Rows are points. To make a cloud, some directions were put in groups of two or more. Within a group, all points are equally far from the middle, so they leave a hole (a ring in 2 directions, a hollow ball in 3). The other directions are filled evenly. Then the cloud was stretched, turned, moved and blurred a little. How many holes are there, and how many directions does each take, smallest first?
(in the rows, 128 means zero)

Cloud, 13 rows:
[[107 142]
 [147 182]
 [164  95]
 [104 107]
 [150 108]
 [127 154]
 [188 120]
 [114 164]
 [ 82 153]
 [163  94]
 [ 95 111]
 [197 110]
 [136 103]]
Holes: 0

Cloud, 29 rows:
[[160 122 112 174]
 [101 155 109 130]
 [ 92 159 104 149]
 [ 80 162 130 110]
 [175 162 170 160]
 [121 119 123 214]
 [155 106 114 181]
 [141 162 119 107]
 [ 87 182 105 132]
 [139 173  89  95]
 [132 149 112 149]
 [160 131  96 170]
 [135 152 153 205]
 [128  97 103 147]
 [152 116 179 177]
 [135  67 166 173]
 [185 111 180 155]
 [114 159 149  58]
 [128 173 114 160]
 [133 146 137  85]
 [ 88 124 102 161]
 [103  76 139 166]
 [142 129 139 145]
 [132  98 126 203]
 [ 88 159 137 102]
 [135 144 152 125]
 [ 99 156 141 190]
 [176 149 147 113]
 [103 104 123 145]]
Holes: 0

Cloud:
[[167 197 121  72 122 135]
 [191 168 109 183 159 133]
 [107 128 177 129 165  80]
 [152 148 112  85 104  76]
 [145 172 167 150 156 112]
 [149 168 134 145 122 162]
 [106  95 110 120 137 152]
 [165 161 138  95 150 110]
 [138 144  78 109 139 149]
 [182 151 116 165 166 153]
 [103 119 105 175 125 143]
 [113 119 196 176  93 103]
 [113 155 124 184  96 156]
 [132 153 159 138 154 171]
 [193 140 119 122 143 174]
 [199 112 135  97 121  95]
 [154 135 147 192 101 203]
 [127 110 143 152  98  99]
 [138 166 149 143 165 178]
 [154 155  87 117 182 164]
 [151 120  95  86 158 134]
 [142 110 118 158 176 147]
 [140 144 115  92 128  89]
 [127 127  88 134 106 177]
 [184 159 116 176 157 189]
 [130 119 187  99 120 150]
 [ 95 144 144 132 168  86]
 [204 161 156 100  98  85]
 [131 159  97 104  98 154]
 [190 167  83 152 115 105]
 [118 147 159  83 145 127]
 [115 155 145 137 151  77]
 [116 112 109 115 139 107]
 [118 161  96 115 104 173]
 [149 154 149 175 140 172]
 [161  64 175 122 147 189]
 [136 202 103 129 153 171]
 [155 164 134 149 183 150]
 [170 127 151 123 137  83]
 [146  70 133 114 126 201]
 [152 128 176 159 105  82]
 [ 85 177 164 129  90  94]
 [129 140 207 188  99 171]
 [ 79 128 140 118 141  86]
 [162 137  97 110 130 141]
 [160 161 169 162 143  81]
 [141 145 137  80 117 183]
 [151 147 102 146 150 122]
 [162 109 179 125 165 100]
 [174 127 123  97 145 185]
 [124 152 172 145  96 141]
 [184 138 118 123 116 165]]
Holes: 0
